Each row is a point. Examples show where two turns around zero, p and q, send a point. Where does a point land after both, in the order given? Backwards means that the second turn is done in reverse. Each puzzle has new turns, and all numbers are rounded.
In the rows, zero is written as 128.

Turn p:
[104  85] -> [122  79]
[164  93] -> [174 109]
[133 175] -> [115 173]
[125 124] -> [127 123]
[115 163] -> [103 156]
Turn q:
[133 144] -> [116 140]
[159  84] -> [181 136]
[ 93 156] -> [ 87 109]
Where do these land?
q, then p: [160  97] -> [161 158]
p, then q: [146 106] -> [151 144]
q, then p: [133 186] -> [ 71 137]
q, then p: [ 81 137] -> [116  82]
p, then q: [120 114] -> [141 119]

Turn p:
[130 137  60 105] -> [149  82  78 114]
[125 111 167 160] -> [102 144 168 145]
[136 126 140 153] -> [115 133 140 150]
[ 69 105 142 170] -> [ 59 120 156 109]
[153 127 134  78] -> [181 140 128 113]
[126 121  95 141] -> [120  96 115 133]
[157 168 157  87] -> [172 180 111 129]
Turn q:
[152 107 175 186] -> [158  90 161 184]
[102  96  88 126] -> [ 90 109  90 124]
[126 137  94 129] -> [130 135  94 120]
[136 151 170 105] -> [139 152 173 118]
[ 91 129  86 129] -> [ 97 142  83 130]
[162 148 155  92] -> [154 140 166  92]
Where do these land?
p, then q: [142 136 168 189] -> [127 159 131 196]
p, then q: [168 170 155 134] -> [176 151 102 154]
q, then p: [107 129  90 113] -> [126 109  96 101]
p, then q: [139 103 113 112] -> [133  99 143 116]
q, then p backwards: [ 84 102 114  91] -> [ 71 137 129 157]

Turn p:
[107 190 116  81 130  98 166  99] -> [ 93 159  65  93 151 165 124 104]
[183 115 142 159  98 177 101 154] -> [166 128 196 125 114 119 173 153]
[107 115 130 143 126 158 155  94] -> [ 90 123 127 163 120 129 155 115]
[168 162  59 142 143 130 127 102] -> [171 152 119 124 108 156 147  61]
[142  84 155 134 160 174  66 169] -> [179 105 183 176 144 127 114 179]
[108 120 151 164 163 100 132 150] -> [132 148 113 153 122  82  96 145]
[131 178  88 135 115 123  98  82] -> [138 149 111 114  80 185 132 100]
[ 88  98 148 120 111 119 155 170] -> [107  91 106 123 147  83 128 162]
[ 99 114 116 139 164 113  96 159] -> [164 112 106 156 122 115  90 145]
[123  92 153 105 103  94 159 122] -> [ 80 105 137  99 146 100 110 123]
[151 140 150  86  93 123 153 107] -> [ 89 135 144  82 154 147 142 122]
Turn q:
[111 117 142 122  90 154 139  77] -> [143 168 130 117 116 142  72 139]
[126 126 108 118 156 149  90 119] -> [141  94 144 132 161 114 110 135]
[122 154  97 147 102  80 106  99] -> [137 123 165 142  72  90 125 136]
[123  88 154 149 100 110 118 144] -> [114 118 101 113  95 152 132 164]
[147 133 125 143  81 140 102 108] -> [169 130 110 127  99 110 104 145]
[166 107 113 121 176 121 200 130] -> [ 94 122 118 148 138 165 135  48]
[110 142 114 144 138 155 129 180] -> [105 130  98 141 163  97 152 142]
[148 150  96  64 205 125 144 217] -> [ 95  90 130 100 206 102 205  64]
[134 136 219 145 111 144 120 114] -> [174 167 114 130 126 186 143 173]
[109 106 151 117 100 125 137 143] -> [111 146 112  95 118 142 129 147]
[113 148  89 139 148 104 122  77] -> [125 120 184 162 112 107 102 116]
Where do these land?
p, then q backwards: [141 146 100 141  97 128 169  93] -> [147 132 123 107 124  92 174 160]
p, then q: [150  83 145 105  73  79 122 106] -> [127 128 161  56 137 162 113 168]
p, then q: [ 73 149  87 122 157 159 124 100] -> [114 123  92 177 130  94  76 125]
q, then p: [158 111 149 112 106 162  91 144] -> [172 107 146 117 163 137 128  95]
p, then q: [ 75 176 159 161 134  70 159  89] -> [114 149 168 122 114  30 123 160]
p, then q: [172 139 157  83 175 159 134 141] -> [147 121 142 174 185 156 165 116]
q, then p backwards: [101 121 121 147 168 139 129 133] -> [112 105 155 108 143 150 140 117]
p, then q: [129 134 150 182 178 115 117 151] -> [157 116 129 156  87 101 177 138]
p, then q backwards: [139 126  91 125 121 129  95 168] -> [169 132 141 116 117 131  84 118]
p, then q: [141  97 121 102  71 139 141 156] -> [ 92 123 128  84 135 177 125 106]
